Every row gives one point. The window is the flat piece filled in between its corners: a triangle in 3 columns, a solid with four corners in 4, and so on. A path goes straight from each point to the next, and from the last back to the first. List the points from which the path goes on through the window.

Window, 4 rows:
[[ 0.05 -0.31 -0.56  0.37]
 [ 0.60  0.21  0.02  0.30]
 [-0.41 -0.48  0.24 -1.19]
 [-0.12 -0.35  0.17  0.05]]
Path:
(1): [ 0.46 -0.22 -0.24  0.46]
(2): [0.07 0.42 0.03 0.46]
(3): [-0.29  0.51  0.48 -0.09]
(4): [ 0.66 -0.63 -0.08 -0.29]
(5): [ 0.59 -0.52  0.13 -0.43]
(6): [-0.46 -0.05  0.35  0.06]
(7): [ 0.19  0.23  0.17 -0.07]
(8): [ 0.51 -0.29  0.17 -0.09]
(9): [ 0.00 -0.54 -0.05 -0.75]
(10): [-0.81 -0.13  0.23 -0.66]
(11): [-0.04  0.13 -0.05 -0.39]
(12): [ 0.63 -0.29  0.24  0.16]
Through the window after points: 9, 11

Window, 8 rows:
[[ 0.32  0.57 -0.25 -0.17 -0.60 -0.13  0.05  0.47]
 [ 0.17 -0.03 -0.34 -0.41 -0.34 -0.50  0.20 -0.68]
 [-0.08 -0.24  0.94 -0.29  0.77  0.00 -0.20  0.49]
 [-0.89 -0.21  0.73 -0.58  0.28  0.24 -0.08  0.85]
 [-0.24 -0.26  1.27  0.38 -0.17  0.32  0.10  0.27]
 [ 0.43 -0.42 -0.53 -0.11 -0.22  0.27 -0.13 -0.53]
 [ 0.11  0.15 -0.61 -0.38 -0.32 -0.33 -0.83 -0.73]
 [ 0.05  0.29 -0.70  0.49 -0.21 -0.20  0.10 -0.44]]
Path:
(1): [ 0.05 -0.58  0.52  0.19  0.04 -0.34 -0.46 -0.03]
(2): [-0.33  0.30 -0.56  0.43 -0.65 -0.71 -0.31  1.31]
(3): [ 0.05 -0.01  0.29 -0.30 -0.07  0.14  0.23 -0.11]
(4): [-0.18  0.36  0.29 -0.03 -0.03  0.15 -0.02  0.08]
(5): [ 0.28 -0.46  0.32 -0.09 -0.11 -0.24  0.17  0.37]
(6): [ 0.42 -0.34 -0.53  0.26 -0.25 -0.56  0.06 -0.37]
(7): [-0.47  0.89 -0.36  0.19 -0.12  0.32  0.05 -0.36]
(8): [ 0.18  0.57  0.25 -0.47 -0.21  0.09  0.26 -0.28]
(9): [-0.04 -0.52 -0.12  0.18 -0.33 -0.44 -0.18  0.07]
(10): [ 0.04 -0.10 -0.14  0.02 -0.43 -0.97 -0.45  0.03]
(11): [ 0.24  0.11  0.05 -0.31  0.05  0.42  0.12 -0.42]
(12): [ 0.06 -0.09  0.24 -0.13 -0.03  0.40  0.11 -0.03]
Through the window after points: 6, 8, 12

Window (11 x 11):
[[ 0.14  0.59  0.31 -0.33 -0.14 -0.21 -0.04  0.64 -0.30  0.03  0.69]
 [-0.20  0.23 -0.01 -0.37  0.14 -0.27  0.25 -0.55 -0.10  0.12  0.00]
 [-0.01 -0.36  0.04  0.09  0.46  0.38  0.19  0.19 -0.18 -0.07 -0.37]
 [ 0.57  0.48  0.08  0.12  0.41 -0.26  0.52  0.80 -0.93  0.12  0.12]
 [ 0.18  0.14  0.09  0.22 -0.26  0.58  0.88  0.48 -0.14  0.01 -0.42]
 [ 0.08  0.32 -0.52  0.57  0.40  0.62 -0.07 -0.92 -0.05  0.04 -0.57]
 [ 0.12 -0.11  0.35  0.29  0.12 -0.26  0.21 -0.30  0.77  0.27 -0.39]
 [-0.56  0.08  0.71  0.00 -0.22 -0.19  0.03  0.38 -0.12  0.30 -0.46]
 [-0.25  0.50  0.74 -0.17  0.14  0.06  0.53  0.52 -0.18  0.50  0.59]
 [-0.23  0.03 -0.92  0.59  0.08 -0.08 -0.15 -0.89 -0.38  0.23  0.42]
 [ 0.82 -0.11  0.36  0.34 -0.23 -0.07  0.19 -0.56 -0.35  0.26  0.40]]
Path:
(1): [ 0.43 -0.03  0.10 -0.09  0.32  0.76  0.80  0.55 -0.52  0.87 -0.22]
(2): [ 0.11  0.01 -0.26  0.11 -0.08  0.29  0.18  0.05 -0.19  0.27 -0.45]
(3): [-0.19  0.32  0.09  0.64  0.21 -0.21  0.70 -0.64 -0.26 -0.26  1.11]
(4): [ 0.28  0.36  0.36  0.26  0.20 -0.15  0.48  0.26 -0.48 -0.11  0.06]
(5): [ 0.25  0.18 -0.24  0.02  0.35  0.12  0.14  0.34 -0.48  0.30 -0.06]
(6): [ 0.30 -0.10 -0.44 -0.23 -0.17  0.30  0.55  0.50 -0.42  0.76 -0.62]
(7): [-0.22  0.61  0.89  0.52  0.35  0.08  0.07 -0.15  0.13 -0.32  0.67]
(8): [-0.12  0.41 -0.09  0.13  0.24  0.14  0.57 -0.14 -0.11 -0.22  0.07]
(9): [ 0.87  0.08  0.04  0.32  0.04  0.05 -0.85  0.00 -0.68  0.84 -0.26]
(10): [ 0.12  0.28 -0.19  0.38 -0.19 -0.44  0.03 -0.09 -0.08  1.48  0.09]
(11): [-0.04 -0.17  0.05  0.10  0.41  0.35  0.28 -0.05 -0.16 -0.58 -0.19]
(12): [-0.25  0.28  0.08  0.51 -0.30 -0.12  0.29 -0.31  0.22 -0.58 -0.25]
Through the window after points: 2, 4, 8, 10

Window, 12 rows:
[[-0.01  0.04  0.02  1.15 -0.49  0.27  0.01 -0.32 -0.01  0.26  0.26 -0.08]
 [ 0.68  0.28 -0.23  0.26 -0.43  0.15 -0.51  0.08  0.27  0.26 -0.61 -0.90]
 [ 0.46  0.00  0.53  0.83 -0.39 -0.06 -0.32 -0.02  0.03 -0.01  0.00  0.86]
 [-0.05 -0.09  0.02 -0.36 -0.27  0.02 -0.23 -0.13  0.48 -0.70  0.38  0.04]
 [ 0.43 -0.11 -0.20  0.78 -0.40 -0.75 -0.19  0.29  0.06 -0.31 -0.32  0.48]
 [ 0.32  0.74 -0.10  0.13 -0.08  0.34 -0.43 -0.42 -0.01 -0.28  0.54 -0.38]
 [ 0.32  0.21 -0.01  0.17  0.01 -0.51  0.30 -0.12  0.67  0.03  0.25 -0.31]
 [ 0.63 -0.34 -0.35  0.28 -0.43 -0.06 -0.42 -0.09  0.26 -0.19  0.19  0.85]
 [ 0.18 -0.22 -0.07  0.88 -0.23  0.44  0.34  0.40  0.10 -0.26  0.22  1.08]
 [ 0.15  0.05  0.15 -0.40 -0.06 -0.03  0.74 -0.80 -0.21 -0.57  0.54  0.11]
 [-0.20  0.45 -0.21 -0.12  0.10  0.19 -0.08 -0.96 -0.51  0.27 -0.47  0.41]
 [-0.22  0.15  0.22 -0.35 -0.02 -0.68  0.73 -0.36 -0.64  0.35  0.51  0.18]]
Path:
(1): [ 0.45 -0.15 -0.01  0.71  0.25 -0.06 -0.23 -0.48  0.35  0.06  0.23 -0.01]
(2): [ 0.27 -0.31 -0.17  0.25  0.03 -0.10  0.01 -0.02  0.10 -0.21  0.33 -0.25]
(3): [ 0.07  0.93  0.32  0.26 -0.55 -0.14  0.47 -0.89  0.24  0.17  0.01  0.56]
(4): [-0.32  0.77  0.17  0.21 -0.53 -0.07  0.13 -0.58  0.86 -0.25 -0.12  0.77]
(5): [ 0.64 -0.40 -0.12  0.36  0.11  0.45  0.01  0.09 -0.68 -0.02  0.56 -0.17]
(6): [ 0.37 -0.60  0.02  0.41  0.43 -0.33 -0.35 -0.18  0.06 -0.37  0.31 -0.12]
(7): [-0.02  0.76  0.10  0.21 -0.76 -0.08  0.72 -0.20  0.07  0.39  0.15  0.39]
(8): [ 0.12  0.40 -0.15 -0.11 -0.76 -0.49  0.27  0.32  0.10 -0.26 -0.05  0.22]
Through the window after points: 2, 6, 8

Window:
[[ 0.40 -0.44 -0.31 -0.02  0.60  0.40  0.13  0.02 -0.25 -0.29 -0.08  0.52
   0.07  0.68]
 [-0.03  0.32 -0.36  0.56  0.76 -0.11 -0.30 -0.89  0.18 -0.23 -0.08 -0.18
  -0.56 -0.14]
 [ 0.27  0.69 -0.35 -0.40 -0.64 -0.07  0.10  0.30  0.01  0.41 -0.01 -0.57
  -0.46  0.02]
 [ 0.38 -0.24  0.29 -0.42 -0.06  0.79 -0.41 -0.20  0.16 -0.17  0.26  0.38
   0.00  0.95]
 [-0.01  0.07  0.19 -0.52 -0.85 -0.32 -0.36  0.22 -0.23  0.12 -0.63 -0.47
  -0.27 -0.08]
 [ 0.14  0.52 -0.39 -0.03 -1.07 -0.22 -0.43  0.50  0.47  0.73 -0.59 -0.18
  -0.03 -0.27]
 [-0.59  0.38  0.04  0.51  0.21  0.04  0.15 -0.61 -0.25  0.30  0.23  0.20
  -0.45 -0.38]
 [ 0.71 -0.21  0.11 -0.73  0.40  0.52 -0.01 -0.36  0.10 -0.26  0.13  0.61
   0.26  0.06]
 [-0.03 -0.37 -0.23 -0.63 -0.16  0.04 -0.48  0.45  0.23  0.07  0.27 -0.28
   0.14  0.11]
 [ 0.29  0.67  0.32  0.77  0.44 -0.37 -0.29 -0.23 -0.28  0.40  0.27 -0.03
  -0.29 -0.21]
 [-0.08  0.26 -0.30  0.16  1.24 -0.05 -0.12 -1.04 -0.16  0.54 -0.11  0.02
   0.12  0.41]
 [ 0.09 -0.03  0.25  0.80  0.12 -0.15  0.36 -0.72  0.09  0.38  0.12 -0.50
  -0.25 -0.23]
 [-0.08  0.49  0.03 -0.10 -0.45  0.38 -0.32  0.60  0.10  0.54 -0.64 -0.83
  -0.30 -0.50]
 [ 0.40  0.24 -0.09  0.01  0.23  0.54 -0.11 -0.41 -0.26 -0.55  0.36  0.31
   0.88  0.57]]
Path:
(1): [-0.01  0.05 -0.41 -0.09  0.40  0.33 -0.14 -0.42 -0.31  0.65  0.18 -0.05
 -0.29  0.07]
(2): [ 0.32  0.85  0.50  0.57  0.21 -0.67 -0.10 -0.21  0.25 -0.27 -0.22 -0.13
  0.10  0.05]
(3): [-0.03  0.33  0.51 -0.10  0.26  0.12  0.27 -0.14  0.15 -0.01 -0.03 -0.32
 -0.02 -0.02]
(4): [ 0.64 -0.10 -0.85  0.76  0.13 -0.11 -0.76 -0.49 -0.41  0.67  0.08  0.33
 -0.30 -0.01]
(5): [ 0.21  0.09 -0.37 -0.13 -0.46  0.09 -0.49  0.01 -0.47  0.53  0.20 -0.27
 -0.53 -0.22]
(6): [ 0.06  0.29  0.05 -0.50  0.13 -0.04  0.31  0.32  0.75 -0.26 -0.22 -0.24
  0.39  0.49]
(7): [-0.10  0.94  0.06  0.14  0.29  0.08  0.26  0.09  0.01 -0.06 -0.05  0.10
 -0.11  0.35]
(8): [ 0.52 -0.71 -0.31  0.03 -0.31  0.05 -0.92 -0.45 -0.01  0.58 -0.18 -0.79
 -0.40 -0.79]
(9): [-0.03  0.19  0.05  0.46  0.08  0.69 -0.79 -0.40 -0.57  0.81 -0.16 -0.38
 -0.37  0.00]
(10): [-0.15  0.24 -0.11 -0.55 -0.02 -1.00  0.71 -0.16  0.45 -0.47 -0.12  0.24
  0.09 -0.03]
(11): [ 0.26  0.22  0.29 -0.09  0.50 -0.09  0.08 -0.32  0.55 -0.65 -0.57 -0.04
  0.28  0.62]
(12): [-0.01 -0.13 -0.27  0.05  0.12  0.40 -0.14 -0.22 -0.56  0.51  0.46  0.16
 -0.33 -0.15]
Through the window after points: 1, 3, 5, 7, 9
